Each row is a point. A path goes straight from each point to the next, and from the last back to the first. The post is the endless flat space through its rows: a point in 2 columns, a line in 3, a plane in 4, and so on, so that a path can go around it. Count how often the path circles the post. Going back the other way cancels.

Post, 2 rows:
[[ 0.3 -0.1 -5.1]
 [ 2.1 -0.6  4.0]]
Path, 14 rows:
[[ 1.7  3.3 -3.9]
 [-0.5  4.7 -0.4]
 [-1.0 -1.4  3.1]
 [ 0.0 -4.1  5.3]
 [ 6.2 -5.1  2.5]
 [ 4.1 -5.1  1.6]
 [ 3.3  0.2 -5.7]
 [ 2.5  2.5 -0.9]
 [-0.8  3.8  1.5]
 [ 0.4  4.2  3.4]
 [-2.8  1.5  2.8]
 [-0.6 -3.4  2.2]
 [ 2.6 -4.1 -0.5]
 [ 5.7 -1.9  2.6]]
Times around: 2

Post (8 x 9):
[[ 0.3 -4.5  3.3 -3.2 -2.7  3.4 -9.6  0.8  5.9]
 [ 2.6 -0.1  3.3  0.8 -0.8  2.6  1.4  0.6  0.8]
 [ 2.3 -3.0 -3.1  6.0  4.6 -1.0  2.3 -3.1 -0.6]
 [ 2.2 -3.1  4.1  2.6  3.3 -2.9  3.3  1.8 -1.0]
 [ 2.3  0.0 -1.8  0.9 -0.2  1.9 -1.6  4.4 -5.4]
 [-1.6 -0.5 -4.4  1.2  2.7  1.7 -1.2  2.7  1.9]
 [ 2.8 -5.7  1.4 -8.0  2.8  1.5 -1.4 -4.9  2.9]
 [ 1.9 -4.0  3.0 -2.7 -7.9 -0.3 -4.1  2.6  4.7]]
Path:
[[ 0.4 -0.1 -0.7 -1.4 -1.2 -3.9 -1.1  0.0 -4.5]
 [ 0.2 -5.7  5.9 -0.9 -1.4 -1.7 -1.6 -0.8 -1.5]
 [-1.4 -1.6 -0.1 -2.2  1.2 -1.3 -2.5 -0.9 -0.7]
 [ 0.2 -1.9  1.4 -4.0 -1.4 -1.3  0.5 -4.3  7.0]
 [-0.6 -2.1  3.0 -3.3 -0.6  2.9 -0.9 -4.1  3.9]
 [-0.5 -9.0 -3.0  2.9 -1.7  1.4 -7.6 -1.3  1.7]
 [ 4.8 -3.7  0.7  0.6 -4.8  3.7  0.7  3.7  2.7]
 [ 1.5 -3.6  4.9 -2.1  2.4  3.3 -1.7 -0.2 -2.8]
 [ 1.0 -4.3  2.2 -5.2 -0.1  2.7  0.6 -1.7  1.4]
 [ 4.2 -5.1  4.9  3.0 -3.1  4.4 -2.4  4.5  0.8]
 [ 2.4 -3.5 -1.1  0.0  2.5 -3.8  1.5  4.3  7.8]
 [-0.3  1.5 -1.9  2.1  5.4 -3.1 -0.5  2.6  2.9]]
Times around: 1

Post:
[[-1.7 -0.3  1.4 -7.9  3.4 -7.9  2.8  2.1 -6.3  0.2  0.5 -4.1  1.4  0.6
   2.5 -1.1  0.1  3.1]
 [-2.5  3.1 -0.1 -1.5 -1.1 -1.0 -1.2  5.4 -5.7  3.6  0.7 -4.4  2.2  5.1
   2.6 -1.3  6.6  7.3]
 [ 1.4 -0.7 -0.3 -1.8 -8.0 -4.1 -0.3 -0.8 -1.3  0.0 -0.8  4.0  3.1  2.1
  -3.4  2.5  3.2 -1.3]
 [ 3.2  1.5  4.0 -2.1  0.8 -6.4  3.4 -5.7 -5.1  5.1  1.4 -2.9 -2.3  1.5
   5.0  0.4  1.1 -0.3]
 [ 0.0  2.5  8.2  1.3  0.0 -4.5 -0.1 -0.7 -0.6 -3.8  3.4  5.7  2.7  0.3
   2.7 -2.0  1.1  0.0]
 [-3.2 -0.6 -2.1  6.3 -0.5 -2.9  1.7 -0.7  2.2  0.2 -0.2 -6.1  0.5 -2.6
   3.7  2.4 -3.4 -2.4]
 [ 0.3  2.5 -1.8 -0.1  7.6  4.2  2.8 -2.7 -6.7 -2.2  0.9 -0.1 -2.3 -3.8
   2.1 -4.2 -9.5 -2.5]
 [ 0.4  4.9 -0.2 -6.0 -3.3 -0.8 -4.4 -4.7  4.4 -0.8  3.9  3.5  2.8  2.3
  -2.8 -1.5 -1.0 -2.4]
 [ 0.8  1.0 -0.6 -0.7 -1.0 -4.9  2.7 -4.5  2.3  5.8 -4.3  0.9 -0.8 -3.7
  -1.0 -2.5  0.3  2.7]
 [ 0.2 -1.9 -0.4  5.3  6.2 -5.1 -3.8  1.0 -4.7  4.9 -4.1 -2.4  1.9 -0.2
   5.1  2.2  4.9 -0.8]
 [-3.2 -2.5  1.6 -4.7 -2.5 -0.8  2.8 -3.1  2.4 -2.9  0.8 -3.1 -1.0 -3.2
   3.2  3.5  3.8  1.1]
 [-4.0  0.3  3.2  3.5 -2.0  5.0 -4.1  3.7 -2.4  2.6  0.5 -6.7 -3.2  2.1
  -2.5  4.1  1.3  3.9]
 [ 2.7  2.5  2.5 -2.5 -5.2  2.4 -8.9  0.4 -6.9  4.4  1.7  1.4  0.3  3.5
   3.8 -5.2 -0.1  0.9]
 [-1.6  2.6 -3.0  2.3  4.2 -2.2  0.3 -2.9  5.8 -1.9  1.7  2.7  6.4 -4.6
   5.1  3.6 -6.4  4.5]
 [-2.2 -2.5 -4.4 -3.4  0.7 -1.1  1.1  7.6 -0.5  1.9 -1.0  0.0  1.6  4.0
   2.4  3.2  0.1 -3.1]
 [ 0.3 -2.7 -0.3 -1.1  2.0  1.1 -1.1 -3.5 -3.0 -6.4 -1.2  3.5 -8.6  1.6
   2.6 -1.1 -2.3  1.0]
 [ 4.4  1.4 -3.8 -1.9  7.4 -4.8 -2.3  1.5 -3.0  0.4  4.9  0.8 -2.9 -4.3
   2.5 -1.6 -3.3  0.0]]
Path, 25 rows:
[[-0.5 -0.8  3.6 -2.7 -0.2 -1.9 -1.1 -2.8 -2.9  4.3 -1.3  4.0 -4.2  1.4
   3.9 -3.0  3.0  1.1]
 [ 5.7 -4.3 -1.3 -0.2 -5.2 -3.3  1.3 -3.1 -1.9  2.8  2.9  2.9 -1.8  3.8
   4.8 -0.4 -1.2  2.6]
 [-1.2 -2.6  5.9 -1.2 -1.3 -5.9  1.0 -0.4 -2.4 -0.6 -2.4 -6.0  2.9  2.8
   5.5 -4.5  1.6  0.4]
 [ 0.2  1.8  2.9  3.8  3.8  2.6 -3.2 -7.0  1.0  4.4 -3.7 -5.1 -0.8 -0.7
   3.5  1.1 -1.1 -6.2]
 [ 0.7  2.1 -3.5  0.1 -2.2 -0.7 -5.7  2.4 -3.6  2.1 -0.2 -3.0 -1.2 -5.7
   2.4 -2.7 -4.3  2.3]
 [-1.8  2.0  2.0 -3.2 -0.2 -4.2 -2.1  2.5 -2.1  2.3  5.2 -2.8  1.9  1.9
   2.7  3.0  3.7 -0.1]
 [ 2.0  0.0 -2.8 -2.8  6.5 -2.5  4.1 -7.6 -6.0  2.5 -1.1  7.3  4.2  0.9
   3.6  0.5  3.2  0.5]
 [ 1.2 -4.1  0.8  4.0  5.4 -2.2 -2.1 -4.1 -5.0  0.6 -0.7 -0.5  3.5  0.1
   5.0  0.3 -2.3 -2.3]
 [ 4.5  0.0  2.3 -2.7 -0.1 -6.4  3.3 -2.7 -1.7 -0.3 -3.2  3.1  1.3  5.1
  -1.0 -1.4  4.5  1.2]
 [-3.3  3.0  0.1 -0.6  1.2  0.7  4.3 -2.2 -2.0 -5.7  0.5 -5.5  0.1 -1.4
   0.7  2.3  2.2 -0.7]
 [-2.3  1.2  1.5 -2.5 -1.7 -8.0 -0.6  3.3 -2.7 -2.9 -1.0  5.4  0.3  2.3
   3.2 -2.8  2.1  1.2]
 [-4.6  0.3  2.9 -0.9 -0.4 -4.7  2.4  5.5 -2.0  3.3  2.0 -0.6 -0.9  4.7
   2.7 -2.1  2.6 -0.2]
 [-3.7 -1.7  1.8  3.5  1.0 -0.6  2.9 -2.1  2.3  3.0 -1.4  2.1  1.2  1.2
  -0.1 -3.1 -2.4  3.0]
 [-2.6 -2.2  1.9  9.1  1.7 -0.5 -3.1 -0.9 -2.0  0.6  1.8  0.9 -1.6 -0.9
   3.8 -0.9  1.0  0.0]
 [-0.4 -2.0 -1.9 -1.6  2.0 -6.0 -1.4  1.6 -6.5 -2.2  8.9 -4.0 -2.0 -1.2
   4.1  2.0 -2.9  2.9]
 [-1.1  1.3 -3.4 -0.1  1.7 -1.7  3.5 -0.9  3.2 -2.3  4.8 -0.5  1.5  0.4
   0.2 -0.6  1.8  3.2]
 [ 2.9 -0.5 -1.8 -3.8 -6.2  0.0 -2.1  2.0 -4.7  0.6  0.3 -4.8 -0.2 -1.8
   1.1 -5.7 -0.4  4.2]
 [ 2.6  1.0  5.6  2.1  3.7 -8.6 -2.5 -0.2 -2.5 -0.4 -1.6 -0.9  0.1 -3.0
   5.6  1.8 -3.5  3.2]
 [ 0.5  3.1 -1.1 -0.6  5.3 -4.7 -2.9 -4.1 -1.4 -1.3 -0.5  7.1 -0.7  3.5
   9.4  1.7 -1.9  2.7]
 [-3.4 -2.9 -4.3  1.1  3.9 -1.5  2.5  2.9 -7.7  9.4 -5.8 -2.7 -1.8  0.3
   0.6  0.7  0.7 -0.5]
 [-1.3 -0.7 -1.0 -1.8  1.2 -3.1  2.2 -2.5 -0.6  5.2 -0.1 -3.7  1.1  0.0
   0.2 -0.8  0.9 -0.5]
 [ 1.0 -0.9 -2.6  1.4  4.4 -2.0  1.5 -2.7 -2.3 -0.4  2.2 -1.4  5.7 -2.7
  -1.2  1.7 -1.8  2.2]
 [-1.6 -0.1  1.8  0.2  0.0 -2.8 -1.4 -3.3 -2.0  3.8 -2.2 -1.4  1.8  2.6
  -1.6  1.3 -1.4 -0.5]
 [-3.6 -0.2 -4.3  0.2  1.6 -4.9 -0.5 -0.5  1.3 -1.9  3.0  2.1  0.1 -0.2
   5.6  1.2 -4.5 -4.4]
 [-0.2 -0.8 -3.4 -1.4 -3.3 -5.5 -1.6  4.4 -2.9  2.2  4.1 -2.3 -0.7 -4.2
   4.9  1.9 -1.6 -0.5]]
Times around: 3
